Rows are points. To make a cloud, some directions were put in groups of two or more. Within a group, all points are equally far from the middle, so they leave a hole (a ring in 2 directions, a hollow ball in 3). The other directions are filled evenly. Then the cloud was stretched, turned, moved and blurred a little. Count the holes, and give their numbers of directions, smallest first.

Cloud (21 x 3)
[[-77 -19  27]
 [-42 -56  10]
 [ 53  46 -37]
 [-34 -52 -43]
 [ 30  48  37]
 [ 29  32 -77]
 [ 45  59   4]
 [ 27 -15  13]
 [-48 -54 -37]
 [-21  65 -42]
 [ 45  21   9]
 [-32 -45  32]
 [ 43  71 -16]
 [-22  39  57]
 [-69   7  33]
 [  7 -24 -69]
 [-61 -52   8]
 [-74  13 -11]
 [-80 -19   5]
 [ 10  27 -86]
 [ 30  -6  17]]
Holes: 1 (3)

Cloud (29 x 4)
[[-43  10 -20 -50]
 [-16  60  -8  71]
 [-54  88  -2   1]
 [ 53  20   7 -59]
 [-20  26 -15  57]
 [-53  -5  88 -30]
 [ 18  -5 -58  -5]
 [ -7  75  22   5]
 [-69  53  19 -11]
 [-34 -41  59  15]
 [-31  52  32  69]
 [-74 -15  49 -12]
 [ 55  12 -10 -63]
 [-46   9  26  -5]
 [-45  18  -8  45]
 [ -1  73  41  65]
 [ 45  36  57 -12]
 [ 17  72  80  30]
 [  3 -35  55  65]
 [ 56  38  30  -1]
 [-80 -31  21  71]
 [-40 -17 -47 -76]
 [-41  22  62  -3]
 [  7 -24 -30  17]
 [ 64  -4 -30 -48]
 [ 50 -45 -26  30]
 [-55 -22  54  16]
 [ 25   6 -61  40]
 [ 12  40 -10  69]]
Holes: 0

Cloud (56 x 6)
[[  -3  -72  -38    4    0   24]
 [ -66  -30   38  -43   36  -33]
 [  40   14   -7  -83  -39   41]
 [   6   32   13 -106   32   56]
 [ -45   51    5  -27   -9   95]
 [ -19   59  -15  -42   38   79]
 [ -29  -62  -44  -32   68  -31]
 [  -2   34   43  -83   17  -15]
 [ -19  -23  -28   68    2   21]
 [  40   16   64  -14  -50   36]
 [ -38   54  -19   64   27   28]
 [  10   48    4   24   33   59]
 [ -78   64  -10   41   16   -7]
 [ -13  -72   24   31   51   35]
 [   7   12   16   -5  -79    7]
 [  -1  -91  -37  -40   35    4]
 [ -44  -62   59   46  -32  -12]
 [ -20   76  -29   -7   62   15]
 [ -30  -80   23   20   20   61]
 [ -12   65  -38  -35   61   36]
 [ -18   12   54  -69   36   61]
 [  75  -14   12  -36    6   39]
 [ -45  -19   73  -45   29   38]
 [ -36   59    1  -52    2   87]
 [  -7  -23   87   39    8  -27]
 [ -17   72   10   68   17    2]
 [ -61   41   26   70  -36    6]
 [ -65   27  -24  -51    2   83]
 [  -8   59   71   25  -17   10]
 [ -60  -53    3  -76   -5   12]
 [  49  -34   64  -34  -18   45]
 [  53  -57   19    9   48   -8]
 [ -54  -26  -22  -13   10  -58]
 [ -11   65   63   35    6   -6]
 [  54    7   25  -81  -39   23]
 [  20  -78   39   -3   27   45]
 [  -5   57   67   38    6  -10]
 [   5   46   18   23   70   22]
 [ -17  -72   32   20  -22  -54]
 [   3   53   57   49   18  -17]
 [  13   34   29 -104   -2   12]
 [ -10  -22  -33  -68  -41   45]
 [ -20   78   39   32   30  -11]
 [ -54  -41  -41  -20   76  -28]
 [ -48  -39  -17  -21   82  -51]
 [   1   14   48  -34   36   78]
 [ -22   63    2  -61  -21   -6]
 [ -33  -60   -2  -58  -39    8]
 [ -56  -15   22    3   85  -42]
 [ -71   19  -55    4   55    7]
 [ -28   67   53  -42   -1   39]
 [  -2  -97   -6  -14   -5   38]
 [   7   35   18 -109   16   47]
 [  34   27   -2   26    6   54]
 [  26   16  -39   35   -9  -18]
 [  31  -87   38  -21   14   39]]
Holes: 3 (2, 2, 2)
